Rows are points. Each copy is the shape, with its points in the same order, turned, moved and blurred by noise. Some copies are also mirrored. Which?

Shape (9 x 3):
[[  2.9  -4.6  -0.1]
 [ -0.5   0.1  -2.3]
 [ -7.5   4.8   0.6]
 [  3.1  -1.7  -1.6]
 [ -7.1   2.0  -4.4]
 [-10.0  -0.4   2.4]
 [ -6.4   1.5  -1.3]
 [  4.7  -4.8  -0.4]
 [  2.7  -5.3  -3.5]]
Copy 1 (9 x 3):
[[-7.9  0.3  4.0]
 [-4.4  0.5 -0.8]
 [ 2.4 -5.3 -3.3]
 [-5.9  2.6  2.3]
 [-2.3 -3.7 -6.6]
 [-0.8 -9.8 -0.4]
 [-1.6 -4.5 -3.4]
 [-8.4  2.1  5.0]
 [-9.9  2.1  1.9]]
Copy 1 is: mirrored
Copy 2 (9 x 3):
[[ 2.9 -3.0 -2.8]
 [-0.7  2.1 -3.6]
 [-6.2  7.0  1.5]
 [ 2.6  0.1 -4.2]
 [-7.8  4.5 -3.4]
 [-8.1  2.0  4.1]
 [-5.8  3.8 -0.8]
 [ 4.4 -3.1 -3.7]
 [ 1.4 -3.4 -5.8]]
Copy 2 is: only turned

Shape (10 x 4):
[[ 0.2 -3.5 -3.8  5.5]
 [-0.9  4.1 -1.0 -2.5]
 [-1.9 -1.3 -0.2  2.7]
 [ 0.3  2.0  1.9  1.5]
 [ 1.8 -3.0 -8.0  4.3]
 [ 3.1  3.9 -8.3  3.0]
 [-5.7 -1.6  3.7 -6.3]
 [ 5.7  6.1 -1.8 -3.3]
 [-4.6  0.4 -2.9  0.7]
 [11.2  7.0 -4.2  0.7]]
Copy 1 (10 x 4):
[[ 2.5 -1.8 -6.8  3.4]
 [-4.9  1.5  0.9  1.8]
 [ 1.0  1.0 -3.3  0.4]
 [ 0.2  2.8  0.4  2.4]
 [-0.4 -4.5 -8.0  5.6]
 [-5.1 -1.1 -5.5  9.1]
 [-2.4 -0.1  3.2 -6.9]
 [-5.2 -0.2  4.1  7.9]
 [-3.3  0.9 -4.5 -1.0]
 [-3.5 -0.9  2.7 14.6]]
Copy 1 is: mirrored
Copy 2 (10 x 4):
[[-0.9  0.0 -4.3  4.3]
 [ 3.4  0.4  5.3  0.5]
 [-1.6 -0.3  0.9  3.1]
 [-0.7  3.3  3.7  2.1]
 [ 3.3 -0.8 -6.5  3.3]
 [ 8.3  2.5 -2.1  3.9]
 [-3.4 -4.7  7.8 -3.0]
 [ 6.8  5.8  4.0 -2.5]
 [ 1.2 -3.4  2.4  3.9]
 [ 9.1 10.9 -0.6 -0.9]]
Copy 2 is: mirrored

Shape (13 x 8):
[[ -3.7   0.4  -2.9   3.4  -0.7   1.0  -5.0   3.7]
 [  4.1   2.9   7.5  -6.7   9.8   0.8  -2.1   4.2]
 [  2.2   4.7  -2.7   3.3  -2.1  -0.9  -4.5   0.9]
 [  0.6   2.8  -3.7  -6.6  -3.2  -6.4  -2.2   3.1]
 [ -4.4   1.5  10.8  -5.7  -4.8   0.2  -2.8   4.1]
 [ -1.4  -4.0   3.3   1.0   2.1   2.4  -2.0   1.1]
 [ -3.2   3.5  -3.7   1.4  -3.7   2.6  -1.0  -3.1]
 [ -1.7  -5.9  -0.1   1.9  -3.9  -8.6  -0.2 -16.0]
 [ -1.7  -3.5   1.1  -2.0  -4.9   2.6  -4.8   0.4]
 [ -2.5  -2.7  -2.9  -0.5  -3.3   2.3   1.7  -0.3]
 [  2.5   3.3   8.8   1.2   5.5   2.1  -2.4   4.5]
 [  0.8   2.5  -0.5   4.0  -2.5  -1.1   0.8   4.7]
 [ -4.8   0.3  -0.7  -0.5  11.9   2.2  -0.7   4.7]]
Copy 1 (13 x 8):
[[ -1.9  -1.8  -4.7   1.9  -0.1  -3.8  -5.6   5.5]
 [  7.0   4.4   6.4  -6.2   9.6  -2.7  -3.9   5.3]
 [  3.4   3.6  -4.1   3.4  -2.7  -4.4  -6.2   4.1]
 [  3.9   3.5  -5.2  -7.1  -3.7  -8.1  -2.8   3.6]
 [ -1.0  -1.1   8.2  -7.9  -3.9  -2.8  -6.9   2.2]
 [  1.7  -4.6   1.4   0.1   2.8  -1.5  -2.8   1.9]
 [ -1.8   2.4  -5.7   1.8  -2.6  -0.9  -4.6  -1.9]
 [  4.8  -4.9  -3.1   4.2  -3.6 -12.0   0.2 -14.1]
 [  1.9  -5.1  -1.7  -2.6  -3.1  -1.1  -6.5   0.6]
 [ -0.1  -2.4  -4.6  -0.7  -2.0  -0.1  -0.4  -0.3]
 [  3.6   2.5   7.8   0.6   4.8  -1.8  -5.2   6.1]
 [  1.3   2.3  -1.1   2.6  -3.6  -3.1  -0.5   6.0]
 [ -2.1   0.4  -1.3  -1.7  12.2  -3.4  -1.3   6.2]]
Copy 1 is: only turned
Copy 2 (13 x 8):
[[ -0.8   0.1  -1.9   3.3  -2.9  -1.8  -5.6   6.1]
 [ -0.1   5.8   8.7  -5.6   5.9   1.1   2.9  10.4]
 [  1.4   4.3   1.4   4.0  -5.5   1.0  -2.4   2.7]
 [ -1.5   2.5   4.1  -2.0 -10.2  -5.2   1.8   5.9]
 [ -1.1   6.1   1.7 -10.5   1.0  -7.2  -5.7   3.0]
 [  1.3  -2.7   0.7  -1.8   3.6  -1.7  -3.1   3.3]
 [ -2.8   0.6  -3.1   1.0  -5.5   1.8  -2.6  -0.8]
 [ -2.7  -7.0   7.9   2.2  -4.7  -4.7   1.4 -13.2]
 [  1.8  -2.4   0.5  -4.1  -3.2  -1.6  -6.4   1.5]
 [ -0.1  -3.4  -4.1  -2.2  -3.2  -1.7   0.1   1.2]
 [  2.3   7.2   4.0  -1.3   7.3   0.2  -1.5   6.1]
 [  2.6   4.0  -2.7   3.5  -2.0  -3.0  -0.4   3.2]
 [ -5.2  -2.0   1.2   1.7   5.7   1.5   1.5  11.8]]
Copy 2 is: mirrored
Copy 3 (13 x 8):
[[  0.2  -2.0  -1.1   1.4  -3.4  -5.7  -2.2   4.7]
 [  5.1   0.2   5.2 -10.6   8.6   3.3  -3.6   5.5]
 [  3.8   4.3  -0.6   3.6  -3.0  -3.9  -3.3   3.0]
 [ -1.8   1.3  -3.5   3.8   2.8   5.2  -4.9   5.3]
 [ -2.7  -3.9  11.1  -2.3  -3.2   5.5  -1.0   5.2]
 [  2.8  -4.8   3.8  -3.2   0.0  -2.7  -0.5   1.9]
 [ -1.3   2.8  -2.1   1.1  -4.6  -2.4   2.7  -0.8]
 [ -1.8  -1.3   2.4   8.5   2.9  -1.8  -0.9 -16.1]
 [ -0.4  -4.8   0.9  -0.8  -6.4   0.5  -2.1   0.4]
 [ -0.9  -3.1  -2.7   0.4  -1.2  -1.8   2.7  -0.6]
 [  7.7   0.7   7.9  -5.3   3.6  -0.8  -2.0   6.1]
 [  4.7   0.0   0.2   4.9  -1.2  -0.9   2.3   5.9]
 [ -0.3  -1.9   0.0  -5.4   8.8  -7.5   0.5   7.0]]
Copy 3 is: mirrored
Copy 4 (13 x 8):
[[ -2.7   0.8  -3.2   1.1  -0.5  -1.0  -4.7   7.0]
 [  1.2   6.3   9.0  -6.2  11.4  -4.3  -4.8   0.9]
 [  3.1   3.4  -2.7   3.2   0.3  -0.6  -5.0   4.3]
 [  2.7   8.2  -2.8  -6.1  -2.3  -7.4  -5.5   3.8]
 [ -5.7   5.1  10.5  -4.8  -3.6  -3.9  -1.6   4.1]
 [ -1.7  -1.6   3.6  -3.1   3.1  -0.4   0.7   1.4]
 [ -0.5   4.8  -4.2  -0.5  -2.6   1.9  -0.6   1.0]
 [  1.6  -3.2  -6.6   2.3  -5.9  -4.3  -1.8 -14.1]
 [ -0.6  -0.1   1.6  -4.5  -3.8   0.9  -2.8   2.5]
 [ -0.3   0.4  -4.1  -4.1  -1.9   0.1   1.1   3.0]
 [  1.4   3.5  10.1   1.5   8.5  -0.5  -2.1   4.3]
 [  3.0   2.3  -0.9   2.0   0.8  -4.1   0.7   6.5]
 [ -6.3   3.2  -1.8  -4.7  12.5  -2.2  -1.2   5.0]]
Copy 4 is: only turned

Shape (13 x 9):
[[  0.2  -2.3   5.4   0.2  -1.3  -5.2  -1.3   5.5  -2.2]
 [  1.3  -3.2  -1.3   1.7   2.7  -1.8  -1.1  -3.8   4.4]
 [  3.4   0.7  -1.0   1.2  -4.5  -2.6  -9.1   0.2  -1.8]
 [ -2.5  -2.7  -7.9   1.3  -5.1 -11.1  -1.0  -2.3   0.3]
 [  2.0  -2.1  -2.5  -0.1  -1.2  -6.9  -2.6   5.9  -6.2]
 [  2.6  10.4   2.7   4.2  -5.0  -1.1   3.2   1.4   1.3]
 [ -1.1   1.2   3.8   2.9   1.2   3.8   8.0  -2.2  -2.2]
 [ -0.3  -0.5  -2.4  -2.9  -6.0  -2.5  -3.8   9.6  -1.7]
 [ -1.2   2.8  -1.5   9.7   1.5  -5.3   0.9   5.3   0.5]
 [ -5.4   1.6  -0.8  12.5   2.6  -3.8  -3.6   3.7   2.3]
 [  6.4  -2.7   5.0   3.3 -10.6  -1.7  -1.8  -3.2   5.7]
 [ -0.9   1.0   1.8  -1.6   2.1   2.4  -7.5  -0.9  -0.2]
 [ -0.4   5.8  -3.6  -1.6   1.7   3.1  -1.4  -1.7  -4.4]]
Copy 1 (13 x 9):
[[ -1.4  -0.4  -3.2   0.7  -2.4  -5.2   0.2   6.8  -0.6]
 [ -5.0  -5.3  -2.4  -0.1   1.4   1.7  -3.5  -2.8  -0.2]
 [ -1.8   4.7  -6.4   0.0  -4.9  -3.1  -1.6  -4.4   0.8]
 [-14.0  -2.2  -2.4  -0.7  -9.5  -0.5  -3.6  -0.4  -0.4]
 [ -2.3  -1.4  -5.6   1.5  -9.6  -3.9   1.3   2.8  -3.7]
 [  1.4   5.4   2.2   4.6  -4.5   5.6  -4.5   4.3   5.2]
 [ -0.5  -1.6   6.1   4.5   1.9   5.5   1.8   3.3  -2.6]
 [ -2.2   3.8  -8.0  -3.7  -7.9   0.2   2.6   5.2  -1.3]
 [ -4.8  -0.7  -5.7   9.6  -3.8   3.3  -3.1   6.0   0.4]
 [ -8.3   1.4  -8.7  10.5   1.3   2.6  -3.7   4.5  -0.2]
 [ -3.9   0.9   0.4  -2.2  -0.2  -2.2   1.1  -2.6  11.8]
 [  0.3   3.7  -4.8  -1.3   2.6  -0.2  -2.6  -1.7  -4.4]
 [  0.7   3.7  -0.5   1.2  -3.6   6.0  -2.1  -2.0  -7.5]]
Copy 1 is: mirrored
Copy 2 (13 x 9):
[[  2.0  -1.1   7.3  -6.2  -0.4   1.9  -2.2  -2.9   4.2]
 [  3.4  -0.2  -4.8  -1.6   0.9   0.5  -3.5  -1.9  -1.6]
 [  1.9  -1.5   3.1  -6.1  -8.1   1.9  -6.5  -4.2  -4.3]
 [  4.5  -5.2  -0.7  -5.1  -2.3  -7.9   0.9  -9.4  -3.2]
 [  4.4   1.1   7.3  -9.2  -1.7  -0.4   1.2  -6.1  -2.5]
 [ -1.7   8.1   2.9   0.9  -6.9  -3.6  -5.9  -6.6   5.4]
 [  0.7   6.0   2.6   6.5   1.1   1.1   1.5  -0.8   2.8]
 [ -1.8   0.4   6.4 -11.4  -6.6  -2.3   1.0  -1.5  -0.4]
 [  3.6   5.1   5.3  -3.7   2.3  -7.7  -6.2  -3.6   0.3]
 [  1.3   1.5   5.7  -2.0   4.5  -8.3 -10.7  -0.8  -2.4]
 [  6.4  -3.7  -2.4  -0.5 -11.0   0.2  -6.3  -0.6   6.4]
 [ -3.5   0.1   1.0  -3.3  -1.7   5.7  -5.5  -1.1  -4.1]
 [ -3.5   6.3   1.3  -0.5  -3.0   2.4  -0.5  -5.0  -6.4]]
Copy 2 is: only turned
Copy 3 (13 x 9):
[[  0.2  -5.4   3.9  -0.8   3.6  -1.6  -2.5  -5.0   2.1]
 [ -1.7  -0.7  -4.3  -1.2  -2.8   0.7  -0.5  -1.1   8.0]
 [ -2.8   1.6   1.0   5.3   1.1   2.3  -4.0  -9.3   2.3]
 [ -9.8   1.1  -3.6  -2.3   0.9  -5.7   3.1 -10.7   3.2]
 [ -5.4  -3.4  -0.3   0.5   6.8  -0.3  -0.2  -7.4  -1.7]
 [  2.5   1.3   7.9   6.7   1.6  -3.4   8.4  -2.9   4.6]
 [  2.7  -1.8   0.6   0.9  -2.1  -4.0   5.3   5.6   0.5]
 [ -7.8   0.9   7.0  -1.9   7.5   1.0  -2.2  -5.9  -1.1]
 [ -2.5  -0.6  -0.5   7.4   8.6  -5.9   2.5  -0.2   6.5]
 [ -1.5   0.5  -3.2   9.8   7.6  -7.9  -2.8   0.4   7.8]
 [ -3.9  -5.1   8.7   4.2  -8.0   0.0  -1.8  -5.8   8.2]
 [  3.1   3.3  -0.9   1.6   2.2   2.6  -4.1  -3.3   2.1]
 [  2.0   4.6  -1.9   0.8   1.3   2.3   4.7  -1.4  -2.1]]
Copy 3 is: mirrored
